Each row is a point. Each copy is the shape, with its points in the same order, turned, moved and blurred by noise. Say if it was mirrored as well.

Shape (7 x 2):
[[ 17 -39]
 [ 23 -37]
 [-90   2]
 [ 10  47]
 [ 19  -9]
 [ -5 -19]
 [ -7   2]]
Copy 1 (7 x 2):
[[  3 -53]
 [ 12 -55]
 [-81  24]
 [ 28  30]
 [ 16 -29]
 [ -7 -26]
 [ -4  -5]]
Copy 1 is: only turned
Copy 2 (7 x 2):
[[ 38 -27]
 [ 39 -17]
 [-22  73]
 [-42 -19]
 [  9 -32]
 [ 14  -1]
 [ -9  -5]]
Copy 2 is: mirrored
Copy 3 (7 x 2):
[[ 27  -4]
 [ 29 -10]
 [-43  86]
 [-60 -22]
 [ -4 -14]
 [  2  16]
 [-20  10]]
Copy 3 is: mirrored
Copy 4 (7 x 2):
[[-27  19]
 [-25  25]
 [ -8 -95]
 [ 57  -6]
 [  0  16]
 [-15  -5]
 [  5 -14]]
Copy 4 is: mirrored

Shape (9 x 3):
[[ 33  27 -15]
 [-40 -72 -17]
 [-10  26   9]
 [ 10  47  15]
 [ 25   4  10]
 [ -2 -71 -64]
 [ 31  33  -1]
 [ 35   3   0]
 [-20 -43  20]]
Copy 1 (9 x 3):
[[ 10  39  -5]
 [ 28 -80 -23]
 [-29  11 -15]
 [-33  41  -3]
 [  0   9   7]
 [ 76 -42 -30]
 [ -1  47  -4]
 [ 12  22  16]
 [ -2 -43   8]]
Copy 1 is: only turned
Copy 2 (9 x 3):
[[ 23  16   5]
 [-68 -50 -48]
 [ 12 -23  16]
 [ 29   2  38]
 [-13  12  12]
 [-39 -23 -95]
 [ 22  17  21]
 [  0  23   4]
 [-59 -37  -1]]
Copy 2 is: mirrored
Copy 3 (9 x 3):
[[ 40  32 -25]
 [ 15 -86   3]
 [ 10  25  11]
 [  4  49  -4]
 [  9  11 -31]
 [ 71 -76 -23]
 [ 25  41 -27]
 [ 24  16 -38]
 [-11 -47  -7]]
Copy 3 is: mirrored

Shape (10 x 6):
[[ 49 -31 -32 -19 -14 -42]
 [-50 -18   6 -38  12 -19]
 [-21   7  13   7  47  17]
 [ 23   7  12   8  63  -9]
 [ 95  34  16   1 -12  15]
 [-39  21  34  28 -20 -55]
 [-33  -1 -30  37  -2 -37]
 [ 30  10  19 -38  13  12]
 [-49 -10   9  13  37 -26]
 [  8  23 -40  -3   3 -53]]
Copy 1 (10 x 6):
[[ 39 -68  -5  31 -37 -20]
 [-32 -35  21 -44  -1 -18]
 [ -5   1   1 -13  52  -4]
 [ 31   9  -4   4  49 -30]
 [ 43 -48  38  93  36   0]
 [-51  20  24  18 -33 -18]
 [-33   2 -41   9 -16  -6]
 [ 20 -45  43  18  40  -7]
 [-10  13  -2 -31   4 -19]
 [-17 -42 -27  32 -10 -45]]
Copy 1 is: mirrored
Copy 2 (10 x 6):
[[ 53  -5  11 -32 -42 -35]
 [ -8  12  33  -6  49 -31]
 [-23  -1   1  23  20  32]
 [  8 -21 -36  21  11  23]
 [ 12   4 -42 -53 -76  44]
 [-67  -3  -3  12 -18 -54]
 [-14   9  23  51 -16 -37]
 [  4   9  -8 -40   9  24]
 [-26 -10  12  38  36 -21]
 [ 18  36 -13  15 -25 -41]]
Copy 2 is: mirrored
Copy 3 (10 x 6):
[[ 68  18 -11 -27 -15 -12]
 [ -8  13  20   8 -43  56]
 [-33   9  33   6  23  26]
 [ -1  22  51 -20  40   7]
 [  8 -28   9 -70  27 -62]
 [-29  29  44  24 -61 -29]
 [ -7  52  -1  41 -19 -11]
 [ -2 -21  21 -52   1  12]
 [-17  34  43  34 -12  31]
 [ 13  63  -4 -20 -21 -14]]
Copy 3 is: mirrored

Shape (11 x 8):
[[-52  61 -38  18  57 -32 -34 -12]
 [ -2 -21  34  -6  32  29 -21 -14]
 [-65 -15   0  -2  15  -6 -31  39]
 [ -7  74 -53 -38  41 -32  16   8]
 [ 34  -2   8  48  -1  36  71 -46]
 [-25  -9  38  26  45  16 -27  35]
 [-58  68  -8 -30  33 -32 -20 -16]
 [ -2  38 -33  -6  -8   4  50 -53]
 [ 19  18 -51 -14  19 -13  15 -47]
 [-13  31   4 -20  -8 -45 -54  15]
 [ 46  44 -47   4  -1  72  16 -19]]
Copy 1 (11 x 8):
[[-81  18  -1  29  63   1 -15 -68]
 [ 13  65 -17  21 -16   0 -11 -21]
 [-22  38  17 -42  14 -27 -20 -46]
 [-61 -16 -15   7  67  65 -12 -21]
 [-12  14  -3  67 -38  12  70  38]
 [-19  69  23   6  -3 -26 -36 -10]
 [-49  32   7   6  64  43   0 -77]
 [-31 -11 -20  34   7  50  65 -18]
 [-22 -20 -49  39  24  31  22 -21]
 [  4  -3  26   6  30  22 -41 -70]
 [-55  -9 -36  43 -60  62   4   3]]
Copy 1 is: mirrored
Copy 2 (11 x 8):
[[ 59  11  33  68  10  13   6 -86]
 [-14 -35  35 -14 -10   0 -13 -47]
 [-11  38  52  37 -36 -15 -28 -53]
 [ 46   3  13  89 -18  75  21 -33]
 [-31  10  -2 -47  57  53  36  -9]
 [  4  -6  60   6   1   3 -49 -42]
 [ 59   5  45  52 -40  30  31 -65]
 [  1  16 -15  16   3  60  68 -40]
 [ -1 -17 -20  50   9  35  43 -23]
 [ 55  14  14  40 -45 -19   1  -9]
 [-10  -6 -59   0  11  78  -7 -30]]
Copy 2 is: mirrored
Copy 3 (11 x 8):
[[-38  -5 -52  59 -13  33  -5 -63]
 [-18  -5  16 -27  30  51 -23   1]
 [-46 -28 -53  22  28  35 -43  29]
 [-16   2 -34  51   8 -20  57 -31]
 [ 33 -52  12 -91 -19  14  12 -39]
 [-27  11 -32 -22  29  34 -62  -4]
 [-79  -3 -36  45  -5  23  25 -30]
 [ -3 -49  -3 -17 -31  14  59 -29]
 [ 19 -37  13  24 -14  19  38 -24]
 [-48  19 -17  44 -31  18  -9  34]
 [ 54   8 -26 -38  -2  48  73 -13]]
Copy 3 is: mirrored
